Rows are points. The last column is the point's height on a tilted bowl or saddle (a function of degree 2), plus a little noise. Along how many of its main directions does it bend up, bend down or stay straight?

Points (10 x 3):
[[-38 -82  72]
 [ 49  36  43]
 [ 60 -15  41]
 [ 68 -21  50]
 [-28 -39  27]
 [-64 -38  57]
 [-17  24  18]
 [-34 -56  42]
 [ -3 -43  22]
 [ -4  -5   9]]
Directions: 2 up, 0 down, 0 straight

Points (18 x 4):
[[ -7 -25  37  -5]
 [-10  32  10  -8]
 [ 18 -31  22  -3]
 [ 42  36 -27 -19]
 [ 41 -34   1  -5]
 [  5  12  11   2]
 [ 18  11  28  -2]
 [ 14   9  18   2]
 [  5  24  -2  -2]
 [ 12  76 -11 -50]
 [ 17 -32  59 -20]
 [-62 -44  34 -44]
 [  2 -13  41  -3]
 [  2  14 -95 -46]
 [-75  40 -55 -95]
 [-14   6 -17  -2]
 [-29  26  82 -31]
 [ 25 -13  68 -24]]
Directions: 0 up, 3 down, 0 straight

Points, 26 rows:
[[  6  28  44 -28 -25]
 [  0 -66  11 -13  57]
 [ -3  -5 -53  22  -7]
 [ 60  44  42 -37 -95]
 [ -2  23  31  28 -28]
 [ 11  27  44  49 -69]
 [-25 -35   5   6  14]
 [ 15  10  -6  32   1]
 [-31  20  16 -21   8]
 [  7   9   4  95  -4]
 [ 26  19  38  -1 -33]
 [  2 -30  13 -40  54]
 [-21  12  15  11   5]
 [  9 -26 -45  17 -23]
 [ 15 -24   6 -17  33]
 [-51 -39   6  15 -13]
 [-17  37 -36  22  45]
 [-16  -3 -23  35  16]
 [ 18   0   5   5   8]
 [-28  36  24  55 -19]
 [-17   8  39 -38  10]
 [ 14 -31  38  13  27]
 [  6   8   4  52   1]
 [ 67 -52 -10   6  -7]
 [ -2 -33 -34  34 -12]
 [-10  52 -33  -1  45]]
Directions: 1 up, 2 down, 1 straight

Points:
[[-33 -26  52  13 -45  11 -26]
 [-12 -42  14  23 -48 -95   0]
 [-15 -47  15 -29  37  37 -11]
 [ 25 -43 -41 -23 -65 -15 -53]
 [ 24  39 -10 -76  -6  30   4]
 [ 33 -11 -11 -20   2 -21   1]
 [ 36 -45   2  15   2 -11  -5]
 [-62  -9  39  -9  87 -28  13]
 [ 39   6 -22  -9 -12   0  -1]
 [-91  -6 -47   9 -14  11  14]
 [-47  32  75  66 -32  17  -9]
 [  1  -9 -15 -86   7   7   1]
 [ 67 -14 -38 -57  57 -14  59]
 [  1   5   7 -22  -3  -7 -12]
 [ 15   4 -34 -37  28 -34  24]
 [ 11  72 -34 -51  60 -21  49]
 [ 45  24  11  39  20 -15  20]
 [ -1  29  30 -27  -1  16 -21]
 [ 51  22 -13  -8 -35   5  -6]
 [-33 -40  31 -44  31 -66  35]
 [-15  35  27 -44  26 -29  -6]
 [-18 -51 -34  47  25  24  -9]
 [ 49 -56 -30  -9 -20  11 -36]
 [ -3  10 -53  24  29   7  31]
 [-21 -10 -56 -40  37   2  11]
 [  9  56  26  19 -39 -32 -26]
 [-24 -35   0  -6  12  29 -20]
 [-37  68   4 -16 -83  27  11]
 [-33   3  39 -13  -1 -24 -14]
 [  7  16  34   2  16   3 -12]
 [-32  45  50  40  92  86  71]
 [ 45  80   3 -38   3  47   9]
 [ 26  29  36 -46  19  49 -17]
 [ 39 -35  14  87  77 -43  95]
 [-16  38 -31  -7  -4 -48  17]
 [ 27  57 -41 -49 -48 -29  39]
 [ 17  -3 -45 -35 -52 -17 -11]
 [  8 -29 -31 -80  -4  -6  -3]]
Directions: 3 up, 1 down, 2 straight

Points:
[[ 15 -16  -5   6 -12   1 -12  38 -26]
 [ -4   4   2 -45  -6  51 -29  37 -42]
 [ 36  -5  19  17  45 -13   1  26 -30]
 [ 20 -38  30   2  75  10   3  14 -58]
 [ 33 -39   1   9   5  17  23 -30 -27]
 [ 25 -15 -13   8   7 -36  55 -25 -30]
 [  8  -7  62  -5 -63 -31 -28 -25 -42]
 [ -1 -12 -19 -52  35 -23 -10   5 -27]
 [ 23  24 -75  89 -24  34 -52  17 -86]
 [-40 -14 -11   6   9  27  -8 -10  -3]
 [-20 -95  -6 -65 -34 -15 -10   4 -95]
 [ 28 -40 -12   0 -34 -17  -6 -38 -33]
 [-34 -13 -37  41  -3 -39 -14 -31 -18]
 [-29  27 -17   7 -75 -11  -5 -42 -30]
 [  0  -8  24   9 -25  30  18   1 -12]
 [-40  19 -31   9 -59  11 -31 -32 -22]
 [ 43 -18 -10  49   9  28 -14 -55 -33]
 [-20 -43  46  17  24 -29  27 -36 -31]
 [ 11  21   1  10  18 -19  38 -63 -18]
 [  4 -50  -3  51 -11  13 -21 -22 -34]
 [-15  19 -16 -52 -29   2 -47 -23 -20]
 [ 16  64   7 -39  22  31 -78  -1 -24]
 [  3  23  -6  -4 -22 -30   0  26 -10]
 [  3  45  -5  21 -26  13 -32 -36 -14]
 [ 10 -19   7  13 -12 -29  23 -12 -11]
 [-12  53  24  14  16 -22  46   0 -22]
 [ -7 -27  62  -9  46 -20 -42  54 -70]
 [-33 -30 -46   6 -14   8 -18 -39 -16]
 [ 19 -27  44   2  53 -14  31  58 -69]
 [-33 -33   2  55 -42  15  14  25 -15]
 [-36 -17  41   9 -15 -51 -61  16 -30]
 [-63 -33  -7  16 -38  -6  24  36  -9]
 [ 29  31  -3 -11  -8   8   6  12 -16]
 [ -8 -80  -5 -45 -17 -47  29  35 -80]
 [ 12 -55 -32 -37   8  -3 -17 -21 -41]
 [ -8   0  21  17  46  18  17   2 -17]
 [ 19 -71 -19   5 -60  27 -24  24 -73]
 [  9  47 -24 -30   2 -62  -7 -24  -8]
 [-20 -39  21  32  29 -29   0   1 -23]
 [-49  23  16  25 -14  30  46  25 -13]
 [ 24  13 -14  16  12   2 -54  -3 -13]
 [ 13  15  25  -8 -12 -37  16 -10  -9]
 [-33 -59   5  18  12  20 -33 -37 -32]
 [-12  -2  19 -35   3 -27 -59 -26 -15]
 [ -6 -34  -3  33 -49  -8   6  14 -18]
 [ -5   4 -67 -27 -16 -10 -53 -40 -25]
 [  6 -66  -8  -4  -3  50  -8 -40 -32]
 [ 34   0 -23  13  29 -11  -9  45 -33]
 [-14  -5  25   7  21  26  -1  43 -29]
 [  1 -10 -38 -12 -21   0 -13 -12 -13]
 [-37 -68 -56  25  20   3  -9 -74 -58]
 [ 10 -35  42  -6  39   3 -85  28 -74]
 [-66 -32 -47 -14 -12 -30  45  -2 -29]
 [ 12  21   3 -21  -2 -13 -43  -3  -7]
 [-19 -10  32 -15   2  26  93   7 -40]
 [ 40 -29 -13  53  29   4 -38 -42 -40]
 [-14  34  28 -20  21  24  14  52 -40]
 [-24  16  13 -78 -14  14  15  45 -62]
 [ -7  88 -41 -27  35  14   6  39 -51]
 [ 15  24  68 -11  49 -26 -72  39 -57]
 [-22  25  -2  22  11 -18 -11  -4  -2]
 [ 28  -4   2 -20  51   4  38  18 -39]]
Directions: 0 up, 6 down, 2 straight

Points (60 x 9):
[[ 52  19   1  44  -3  39   5 -40  18]
 [ 19 -36   0  25  -3  15  -8  42  19]
 [ 53   1 -10 -23 -53 -13 -23 -12   3]
 [-27 -22  -1  12  44 -28   0  -4 -24]
 [  2 -19  10 -13  29   9 -26  30  18]
 [-16 -39 -24  25   2   4  -9  19   1]
 [-17  16  -2 -23  -1   4 -37  16   4]
 [ 11 -27  11  17 -31 -11  -8   9   9]
 [  9 -22  35  28  -4  22  40 -40 -24]
 [-47   5  13 -31 -24 -49  16 -28 -13]
 [-32  21  16  25   7  -9  13  13 -17]
 [-10   5  12   2  -4  30   1 -24 -15]
 [ 11   0 -30   2  -1 -17 -58 -18  31]
 [ 11  27 -12 -16  40 -10 -11  10  16]
 [ 31 -27  -3 -36  10  15  -4 -10   1]
 [  8   4  53 -56  19 -16  37 -18  -2]
 [  3 -16   3 -29 -11  -7  28 -34 -36]
 [-31  -3  25  12 -22  10  20 -16 -25]
 [-15   0 -36 -19  38   8  46 -18 -15]
 [-29 -17  50  -1 -65 -36 -49  10  73]
 [ 21 -14 -26 -28 -55 -12  56 -39 -46]
 [-17 -15 -41  15 -41 -37  -5 -23   6]
 [ 11 -67  -9  13  53 -17  20 -49   5]
 [-41   7  -3  -7   3  51  -8  -6 -22]
 [  8  52   1 -52  63 -15  32  59  18]
 [ 26 -10 -21   8  -4 -20  48  56  12]
 [ 30  14   8  25 -38 -19 -17  23  20]
 [  8 -16  10 -28 -28  29 -28 -21  10]
 [-12  -3  16 -15   4  44  -5  21  10]
 [ 17  11 -27  18  -6  19  20   0 -11]
 [ 12  -6 -80   1  -7 -15  22  27  14]
 [-24 -15  31   6 -20   0  -2  33  -2]
 [ -7  -1  10   4 -43 -14  33  18   9]
 [-24  -3   2  -4 -35  -1 -39   6   1]
 [ 21  24  40 -49  -9   7  15  36  41]
 [ 12  28  -8 -21   3  40 -23  18   2]
 [ -4 -26 -18 -20  24  10  11  28  -3]
 [-11   5 -23  32  39  34 -50  20  26]
 [ 16  15  39 -42   4  15  15 -11  16]
 [-58   7 -13  36  37  17 -46  38 -30]
 [ -3  15  67  -6  11  29 -37 -12  95]
 [-53 -38   3  -4  -5  17  19 -30 -61]
 [ 32  25  38  -7 -12  37 -15 -16  60]
 [ 49 -53  43 -12  21 -55 -21  19  50]
 [-16   3   2   0  13 -14  12  22 -18]
 [-44  32 -13 -14 -10  95  28   6 -16]
 [ 10 -27 -27   4 -36   4  30 -32 -24]
 [  6  49 -12  51  24   5   2 -21  36]
 [-12   4  11  21 -30  50 -39 -24  15]
 [  7 -61   4   0  -2  33  51  16  13]
 [-23  25 -47   6  -7 -21 -16 -22  -3]
 [-79  10  16  12  33  28  25  -7 -66]
 [ -7 -59 -26 -19  25 -30 -16   7  31]
 [  0  16  47  14  22   2  -8   1  34]
 [-24  -3  33 -47   2   2  -7 -39 -12]
 [  3 -47  -2  -6  26  27  41   9  -5]
 [ -5  -6 -48   8 -42  -6 -23 -25 -14]
 [-13  55 -22 -29  12  42  33 -26 -41]
 [ -1  19   8  38   2 -28 -25 -21  23]
 [ 44 -44 -32  -8  17 -39  23   0  23]]
Directions: 4 up, 2 down, 2 straight

Points:
[[ 20 -12  40  -8  37 -46 -18 -13  10]
 [  5  14  21 -11  29   1  11 -35  -2]
 [  6  -4 -47  25 -28  -8   3  -5  19]
 [-46  20   4 -21   0  -5  -6 -21 -12]
 [-55 -25 -38 -18 -31  27  24  -1  11]
 [-27  -2  63  -3 -24   3   6 -42  18]
 [-57  17 -27  -6 -16 -59 -26 -16  16]
 [  4  15  17 -14   7  37   4 -11  -2]
 [  9   6 -12   9  20   2 -46  59  38]
 [-32  20  36   6 -14  58 -27 -14  10]
 [ 29   4  -2 -19  -9  -2  -5   1   2]
 [ 50  -6 -25 -33   9  -8 -41  23  39]
 [  3   1  41  36   4  18 -12  -1   5]
 [ -3 -41  45  17  -3   4 -19  20   9]
 [-40  -9 -75  -3   1 -21  27  78  95]
 [  3 -38 -12 -44 -28 -43  28 -22   2]
 [ 35   9  11  15 -13  17   5 -41  -6]
 [ 50 -39  15   8  -8   6 -24  29  10]
 [-50 -52 -35   3   9 -39  -4  33  20]
 [ 11 -15   8  12 -16  44 -51  -1  22]
 [-25  -1  23  20 -12 -29 -37  12   8]
 [ 25  11 -16 -27   7 -35   8 -29   4]
 [ 27 -16 -51  -3   1 -12   9  20  36]
 [ -1   7  33  42 -24 -21 -26   9   1]
 [-30   0  11   9  24  -3 -20  20   0]
 [-32 -33 -15 -54   7   1 -44  -8 -31]
 [-20 -29  20 -15  -3 -27 -14  20   3]
 [ -7 -19 -24  10   5  -1  54  -5  19]
 [-14 -47   2  39 -24  42 -17 -11  15]
 [ 30  41  -3 -31 -32  29   1 -27   0]
 [ -3 -15  24   6  -9   7 -37  37  10]
 [-28  16   7  54  20  10 -39 -16   1]
 [ -8  32  43 -45   3  -5  21  32  -2]
 [ -1 -28   8   6  -4 -25 -16 -13   1]
 [-44 -18  12  -2  30  85   6  -3 -25]
 [ 35  36  -4 -37  -3  -7  37   8   5]
 [ 30  14   2 -13  -7  -4  15  25   6]
 [-34  42  15   6  19   4  16 -23  -4]
 [  0  23   7 -29  -2  12 -23  17   7]
 [  7 -64 -32 -24  30  -3  42  11  19]
 [-13   4 -24   5 -11  68  17  15  19]
 [-18  20  -9   3 -15  57  10   7  13]
 [ 13  26  27 -42  -4  -6 -52  29   8]
 [  8  24  19  12 -31   9   4  -5  -3]
 [-36 -40 -18  24  -7 -12 -16 -20   2]
 [-22 -13  11   2   4  30  36  39  11]
 [-16 -13  37   6  -9 -26  30 -59  19]
 [-10  34  31   0  -1  16  40  -3   0]
 [ 38  -5 -14  31  -7 -21   4  34  11]
 [  4  22  41 -24   1 -22 -41  -8  -9]
 [-13 -58   3 -15  40   3  24  16   3]
 [-48   5  23  50  95 -10  24  30  32]
 [  9 -11  18   0   0  27  -6  -2   2]
 [ -9   4  57  42  19 -13 -35  40   8]
 [-32  -9  28  27  -9 -35  16  15  24]
 [-31  -2  -5 -33  30 -61 -12 -13  -2]
 [ 28  22  -5 -36  -8  53  14   2  12]
 [ 66  -7  -8  14  -3  30  13  -6   8]
 [ -3   2  43 -32  27 -14 -34 -55 -11]
 [  2  -1  16 -59  51 -19  70 -12  18]
 [ -7  -2  -2 -25   7  38 -18  85  38]]
Directions: 3 up, 1 down, 4 straight

Points, 70 rows:
[[ 17   7  36 -16  -1 -10 -19 -27   4]
 [ 13 -17 -53  18 -35   9 -22 -29  71]
 [-32  -5  20   9   7 -14  -6  14  11]
 [ -8  -6  36 -61 -26   4 -20   2  45]
 [-26  31   5  63  16  12 -12 -13  28]
 [-11 -30  -4 -25   8 -45  24  -7  19]
 [  4   4   1   1 -25 -57 -27  11   3]
 [-35   6 -18   0  -4  66  52  20  43]
 [ 30 -32   4  28  25  33  33   8  56]
 [-10   4 -20  -3  27  21  17 -35  25]
 [ 10 -25  34 -16   7 -49 -28   3  25]
 [-81   7  26  20 -24  35 -15 -57  37]
 [-21   2  11  24  22 -36 -18 -20  -2]
 [ 12   3 -17  13   3  31 -69 -37  56]
 [  5  63 -10 -28  30 -51  20  -1  23]
 [ -6 -22  -2 -18  39 -12 -19  14  37]
 [ -3 -50 -26  31 -39  14 -23 -20  80]
 [ -8  47 -41  -3  46  27 -37  19  39]
 [-29 -40  -8  14  33  25 -23 -34  52]
 [-10 -20  21 -12 -22  20   1  46  51]
 [-22  16   0 -18   2 -46 -11 -35  -4]
 [ -4 -41  58  26  -1 -26  35 -22  27]
 [-34  -7 -18 -16  28  13   2   1  22]
 [  9 -18  14 -27   3 -42   8  -4  13]
 [ 26   3 -34 -15  22  59   8 -10  41]
 [-16  -9 -25  -7 -18 -45 -24   5  24]
 [ 15 -11 -38  62 -42  26 -20 -25  71]
 [-10   6   2 -15  29   8  -3 -29  14]
 [  1  21   4  -4   4  13  -7   7   1]
 [-17 -18  15  41  32 -51 -60  12  35]
 [  6 -26 -24 -30 -29 -12  -6   3  48]
 [  0 -17 -15  12 -13   1  32 -38  26]
 [ -2   3  23 -16   9  27  32   0  14]
 [-28  36 -37  -1  -9 -20  -4  29  30]
 [-42  31 -56 -15  17  -5 -53  34  71]
 [ 12  15   7  23   1   5 -39  15   9]
 [  4 -18   9 -32   7 -18  -4  -5  23]
 [ 13 -65 -20  -9  -7  23  41  16  95]
 [  4  27  -2  68 -14  22  12  43  46]
 [  9 -13  12 -34  12   8  -9  11  35]
 [ -5  44 -16   0  -9  40 -45 -65  57]
 [-26   5  60   6   4 -24   1   3  -1]
 [ -5  -9  -3 -12  26  29  46 -11  35]
 [ 41  15  26  25 -34  60 -14  53  27]
 [ 12  77  56 -12  29   9  -5 -20  17]
 [ 18  -3  10  -4 -30 -29  29  -5  -5]
 [ 36 -20 -23  11  -3 -18  33  57  71]
 [-21 -36  12  30  15  33 -19   1  52]
 [-30 -23 -27  45 -32  10   3 -30  53]
 [-35 -17   1 -60 -14 -24  61  -2  24]
 [-18  70  19  15  64  10  63  17  94]
 [-23  -9   7  38 -42  12 -21  -9  27]
 [ -7 -29   2 -28 -17  -4 -26  48  79]
 [ 11  -3  13 -15 -23   0  35   5   6]
 [ 33  16   2 -25  33 -13 -47  33  44]
 [  4  32  10  27 -15 -46  24  21 -10]
 [ 31   9  49 -42 -26  29 -18 -23  30]
 [ -7 -43  29  11   6  16 -52  13  76]
 [ 35 -24  31 -22   3  44  14 -10  48]
 [-16   3  21  55 -13  32   8  -8  21]
 [  7  19 -18 -28  63   0 -36  65  78]
 [ 21   0  29  25   6 -35  -9 -54  -2]
 [ 14  -5 -18  50 -12   5   6  27  35]
 [ 23   7 -45  19 -11  -1   0   4  31]
 [ 10 -30 -10  18  -4 -95   4  -2   2]
 [ 20  -4  25  -5 -47 -11 -43  -9  22]
 [ 36   0  -6  34 -38 -26 -18  35  24]
 [ -6 -17  17 -54  25  19  -8 -13  52]
 [-37   1   0  -9  46   7  -9 -17  20]
 [-31   0  24  55 -15   9  44 -23  27]]
Directions: 5 up, 0 down, 3 straight

Points:
[[-29  -8 -24  13   6   6 -32 -43   0]
 [-58 -32  12 -30  63 -44  28  22  20]
 [-25  10   6 -11  22 -27 -40  61  13]
 [-38 -19 -29  13 -61   1 -24 -17  -8]
 [ 15   3   0 -38 -90 -22  45 -29   4]
 [ -6  41  -2  11 -10 -10  25  35  36]
 [ 19  25 -35   4  20  11  -5  -3  -2]
 [-22 -30  -9   2 -38 -14 -47  16  -5]
 [ 27  -4  14  -6  16   8  16  22   9]
 [ -5 -14 -45  14   2 -15 -34  -6  10]
 [ 10  -4   9  21  -8 -36  18 -49  30]
 [-19 -29 -33  -3   7  20  -9 -11  -6]
 [ 17  -1  15  44  -2   0   6 -23   6]
 [-29   4  25 -22  23  19 -17  17  20]
 [ 30  56  -6   4 -24  44 -61 -21 -61]
 [ -5   5   1  11 -44  16  16  11  25]
 [ 58 -17 -17 -23 -41  15 -44  -2 -62]
 [-12 -14  19   8   9  32   0 -38   2]
 [ 15 -22 -12  18  -8  -9   0  -8   2]
 [ 15 -11   6 -20   1 -21  45  16  53]
 [ 20  18 -32   0 -15 -28  18  28  40]
 [ 23  32 -27 -48 -36 -36  28  50  95]
 [ 20   7 -31  17 -24   9  42  -2  13]
 [ 40 -15  59  10 -44  24  -5  -4 -34]
 [ 11  15  28 -18  11 -18  -8  -1  31]
 [-21 -15  52 -28  31 -33  19  40  79]
 [ 22  -7   6   8  22  33 -43  12 -17]
 [ 33  95  -9  14 -66 -13 -18   7 -60]
 [  6   1  34 -13  -5  23   1  31  24]
 [-44 -27 -18 -29 -57  52 -37  51  46]
 [  1 -11  -4 -10  12 -22  37 -37  28]
 [ 18   1  37  23  14  59  15 -32 -19]
 [-10   0  19  34  -1 -31  29 -26  53]
 [ 12 -17  38  53 -21 -16  21  15  25]
 [ 13  37 -27  -9   8 -10  -1   7   6]
 [ 11 -21  12 -21  23 -25   0  26  29]
 [ -4   2  25 -14  10  22  22 -34  11]
 [-16 -10 -12  46 -31  25   7   9  17]
 [-12 -16   1   6  -6   0  14 -40   5]
 [-13 -31 -11   1  12   4  13  -1   7]
 [ -2   8  25  31  36 -29  22 -56  74]
 [  3  -7 -51 -24 -15  33  50   5  44]
 [-23 -44 -28  28 -38  56  -4  19  14]
 [-19  52   5  25  38  16   8   1   5]
 [  2   4 -14 -13  46  -4  34  -2  24]
 [-16 -53  -7 -20 -16   7  10 -34 -32]
 [ 19  -2  11 -17 -46  -7  16  -1  12]
 [-49 -54 -13  40   0 -36  -5  -9   2]
 [ 19  19  14 -76  16  -6 -46 -30 -26]
 [ 15  -9  28  -8 -64 -23  -3  -5  12]
 [-46 -34 -32   4 -17  -3 -13 -20 -14]
 [ 19   6   4 -12  70  39 -57 -48   6]
 [  5  13 -10   9 -12 -22   2   2  20]
 [ 38  17  23 -28  21 -22  43  -8  40]
 [-10  40 -27  -8 -22 -76  31  -8  55]
 [ 38  30 -12  26 -24   1  17 -24 -33]
 [-20   1  19   7  -5 -14 -12  39  35]
 [ -6 -22 -27  18  -5  60  59  36  41]
 [-18 -12  44  -9  29 -15 -38   2  41]
 [-16 -20   8  13  -3 -24  15  53  38]
 [ 37 -19 -56  41   2   9 -46   8  17]
 [-52  28  10 -22 -34  26   6 -54   0]
 [ 27  13 -13  17   9   7   3 -28 -12]
 [  8  61  13  27 -11 -68 -11 -26  43]
 [  2  10 -19   8 -33  -3 -19  -4   0]]
Directions: 3 up, 3 down, 2 straight
